Each point is reached from the start by the listed moves, each made once or not at all, plus a little noise. Is the number of moves made odd or even? Then give how often each move was made.

Moves:
(1): [ 2.99  2.00 -1.21  0.82  1.11]
(2): [ 0.42  1.84  0.08 -2.74 -2.19]
(3): [-3.94 -0.81  2.40 -0.94  0.51]
Start: [-0.15  0.31 -1.10 -0.63 -1.06]
Points:
[ 3.20  4.15 -2.12 -2.50 -2.26] => even (1, 1, 0)
[-4.19 -0.34  1.25 -1.66 -0.61] => odd (0, 0, 1)
[ 0.18  2.07 -1.14 -3.37 -3.22] => odd (0, 1, 0)
[ 2.91  2.41 -2.39  0.15  0.03] => odd (1, 0, 0)

Moves:
(1): [-0.61 -0.93  0.33  0.77 -1.66 -2.04 -0.91 -0.33 -1.17  1.03]
(2): [ 1.00  1.39  0.78 -1.25 -0.05 -0.95 -1.33  0.65 -0.45 -0.07]
(3): [-1.91  1.20  3.15  1.52 -0.52  0.85  1.59 -1.77  0.16 -2.35]
(4): [ 0.18  0.37 -0.15 -0.18  1.08  0.14 -1.30  0.11 -0.87 -1.86]
(5): [ 2.71 -1.09  1.34 -0.37  1.96  0.77  2.74 -0.22 -0.28 -1.03]
(6): [ 0.24 -0.22  0.38  0.92 -0.50  0.64  1.07  1.93 -1.75  0.57]
(7): [ 1.07 -1.36  0.38  2.52 -1.09  0.99 -0.87 -0.07  1.51  0.23]
(8): [ 0.18 -0.27  2.22  0.82  1.81 -1.49 -0.10  0.02 -0.89 -0.67]
(9): [-0.14  0.44 -2.14 -0.67  0.77  1.16 -0.49 -0.59 -1.30  1.25]
Start: [ 0.44  0.09  1.69 -1.34 -0.24 -0.84  1.13 -0.88  0.94 -0.89]
Points:
[ 0.16  0.38  3.38  3.17 -0.43  3.00  0.85 -1.35 -1.23 -3.33] => odd (0, 0, 1, 1, 0, 1, 1, 0, 1)
[ 2.55 -2.73  5.73 -0.20  1.98 -3.75  3.10 -1.50 -1.20 -1.51] => odd (1, 0, 0, 0, 1, 0, 0, 1, 0)
[ 2.13 -1.12  4.96  1.32 -0.33 -4.28 -3.28 -0.51 -1.02 -2.18] => odd (1, 1, 0, 1, 0, 0, 1, 1, 0)
[ 2.60  2.09  7.15 -0.16  4.53  0.70  3.35 -1.06 -4.34 -5.00] => odd (0, 1, 1, 1, 1, 1, 0, 1, 1)
[ 0.03 -0.39  1.80 -0.91 -0.63 -2.68 -1.25 -0.76 -0.99 -1.91] => even (1, 0, 0, 1, 0, 0, 0, 0, 0)
[ 0.95 -0.27  6.73  1.49  2.27 -0.78  3.97 -2.15 -5.09 -4.05] => odd (1, 0, 1, 1, 1, 1, 0, 1, 1)
[ 2.77 -1.35  7.20  3.26  2.22  2.10  5.08 -1.45 -1.47 -2.96] => even (0, 0, 1, 0, 1, 1, 1, 1, 1)
